Each row is a point. Any point is a mix of the corners, with weights that add up to 1. It lies inside the corners' shape when no weight is negative. Is each point inside? If not, which corners have a negative weight?
(in the rows, 128 means zero)

Corners:
(1): 179; 197; 169
(2): 124; 50; 117
(3): 122; 151; 146
(4): 148; 137; 121
Points:
171; 186; 164 => inside
157; 175; 148 => outside (2)
150; 179; 153 => outside (2)
150; 142; 128 => inside

Corners:
(1): 121; 184; 156; 162; 95; 21
(2): 203; 173; 135; 18; 163; 209
(3): 130; 168; 124; 162; 88; 127
(4): 153; 70; 142; 137; 129; 206
(5): 163; 71; 98; 123; 164; 149
(6): 180; 90; 118; 117; 99; 153
(7): 34; 71; 107; 190; 42; 67
Points:
144; 88; 114; 128; 121; 129 => outside (3)
146; 148; 125; 130; 104; 110 => outside (4)
170; 123; 136; 89; 138; 188 => inside
121; 164; 125; 115; 104; 108 => outside (4, 6)
134; 113; 139; 144; 95; 130 => outside (5)
156; 117; 128; 132; 103; 128 => inside
128; 111; 130; 110; 122; 142 => outside (3, 6)
156; 110; 125; 131; 105; 151 => inside
112; 88; 116; 150; 94; 140 => outside (1)

Corners:
(1): 93; 157; 116; 143; 152; 110; 38; 109; 129
(2): 191; 127; 96; 101; 77; 61; 171; 217; 151
(3): 147; 77; 58; 100; 129; 136; 178; 167; 163
(4): 88; 186; 111; 136; 168; 105; 92; 60; 79
(5): 89; 115; 111; 147; 119; 115; 177; 134; 161
(6): 155; 83; 70; 190; 96; 124; 147; 168; 153
(7): 123; 198; 129; 130; 101; 96; 44; 25; 117
(8): 133; 237; 133; 123; 154; 126; 54; 58; 125
(9): 135; 82; 141; 105; 143; 168; 141; 151; 71
(10): 137; 151; 138; 153; 184; 78; 86; 49; 138
Points:
141; 115; 92; 136; 122; 119; 132; 141; 147 => outside (4)
134; 140; 117; 133; 143; 123; 115; 122; 125 => outside (7)
143; 142; 109; 131; 126; 104; 128; 123; 131 => outside (1)
89; 181; 148; 141; 172; 114; 55; 40; 102 => outside (2, 3, 6)
121; 127; 101; 129; 126; 111; 146; 132; 141 => inside
140; 154; 118; 132; 116; 114; 105; 96; 133 => outside (1, 4)

Corners:
(1): 168; 144; 112; 82; 124; 163; 79; 140; 176; 123; 141; 91
(2): 107; 91; 112; 224; 125; 143; 107; 86; 144; 145; 128; 122
(3): 227; 131; 123; 191; 140; 142; 149; 133; 141; 149; 146; 130
(4): 96; 129; 127; 142; 91; 136; 68; 151; 69; 130; 108; 111
(5): 120; 32; 81; 126; 142; 71; 120; 148; 135; 142; 131; 131
(6): 113; 149; 121; 138; 99; 110; 77; 144; 146; 98; 104; 97
(7): 139; 121; 156; 156; 118; 156; 123; 136; 143; 99; 124; 110
(8): 105; 151; 120; 109; 113; 155; 170; 120; 164; 127; 128; 161
(9): 97; 166; 139; 142; 129; 147; 142; 150; 144; 131; 116; 108
(10): 166; 121; 129; 123; 124; 132; 149; 111; 98; 135; 165; 105
(11): 168; 95; 92; 141; 131; 91; 108; 126; 76; 146; 249; 157
(12): 116; 136; 101; 109; 210; 165; 177; 103; 151; 127; 106; 163
(13): 138; 155; 179; 137; 97; 114; 87; 135; 126; 136; 112; 99
Points:
109; 142; 139; 139; 109; 148; 95; 122; 149; 108; 97; 105 => outside (3, 5, 9, 11)
99; 129; 129; 138; 122; 134; 105; 133; 144; 121; 100; 114 => outside (3, 10, 11)
123; 108; 117; 129; 130; 123; 121; 130; 130; 128; 138; 127 => outside (3)
137; 132; 142; 148; 113; 124; 103; 129; 126; 135; 131; 114 => inside
127; 122; 120; 140; 134; 128; 134; 129; 134; 130; 131; 132 => outside (1)
111; 129; 134; 180; 143; 148; 143; 115; 179; 125; 87; 128 => outside (1, 4, 10, 11)
138; 135; 125; 125; 117; 125; 104; 141; 127; 127; 143; 122 => outside (2, 10)
144; 102; 112; 146; 144; 129; 121; 122; 124; 139; 152; 129 => outside (6, 8)
112; 120; 127; 174; 105; 134; 118; 135; 129; 124; 113; 108 => outside (1, 11, 12, 13)
